Rows are points. Each copy is the shape, with its points in the same order, turned, moved and blurred by noise. Is it also mirrored, or only turned?

Shape, 6 rows:
[[ 2.43 -0.05]
 [-1.53 -1.89]
 [ 0.66  2.31]
 [-2.06 -0.83]
 [ 0.03 -0.24]
 [-1.80 -1.14]]
Copy 1, 6 rows:
[[ 0.94 -2.81]
 [ 1.68  1.47]
 [-1.74 -1.77]
 [ 0.57  1.63]
 [ 0.38 -0.42]
 [ 0.87  1.53]]
Copy 1 is: mirrored
Copy 2, 6 rows:
[[ 2.24 -0.84]
 [-1.79 -2.53]
 [ 0.51  1.37]
 [-2.59 -1.86]
 [-0.35 -1.03]
 [-2.12 -2.05]]
Copy 2 is: only turned

Shape, 9 rows:
[[ 0.73  0.81 -1.12 -2.65]
 [ 0.03  0.64  5.59  0.84]
 [ 0.45 -1.82  2.10  0.89]
 [-0.55 -1.28 -0.65  0.26]
 [-1.21  0.88 -1.57 -0.59]
 [-0.12 -1.18 -1.04  0.62]
 [ 0.76  3.65  0.68  0.18]
 [-0.52 -0.62 -1.04 -0.82]
 [ 0.39 -1.01 -0.87  0.41]]
Copy 1 (9 x 4):
[[-0.42  0.73 -3.20  0.22]
 [-3.23 -2.81  2.52 -1.63]
 [-0.40 -0.08  1.06 -3.02]
 [ 0.93  1.65 -0.37 -1.56]
 [ 0.74  1.50 -1.11  1.01]
 [ 1.56  1.29 -0.06 -1.57]
 [ 0.25 -1.97 -0.75  2.08]
 [ 0.40  1.60 -1.40 -0.69]
 [ 1.38  1.06 -0.87 -1.75]]
Copy 1 is: mirrored
Copy 2 (9 x 4):
[[-0.89  1.28 -1.11  2.03]
 [-0.40 -1.82 -1.98 -4.91]
 [ 0.14 -2.73 -0.02 -1.42]
 [ 1.33 -1.63 -0.38  1.27]
 [ 1.82  0.41 -1.60  1.95]
 [ 1.53 -1.54  0.12  1.19]
 [ 0.88  2.49 -1.08 -1.45]
 [ 0.88 -1.04 -0.99  1.83]
 [ 1.08 -1.21  0.52  1.19]]
Copy 2 is: mirrored
Copy 3, 9 rows:
[[ 2.04  2.84 -0.88 -0.19]
 [ 1.33 -3.12 -4.35 -3.16]
 [-0.63 -1.76 -2.23 -0.60]
 [-0.43  0.18  0.17 -0.65]
 [ 1.03  1.91  0.91 -2.15]
 [-0.15  0.02  0.63 -0.40]
 [ 4.37 -0.10 -0.66 -2.83]
 [ 0.14  1.61  0.07 -0.87]
 [ 0.24  0.16  0.55 -0.14]]
Copy 3 is: only turned
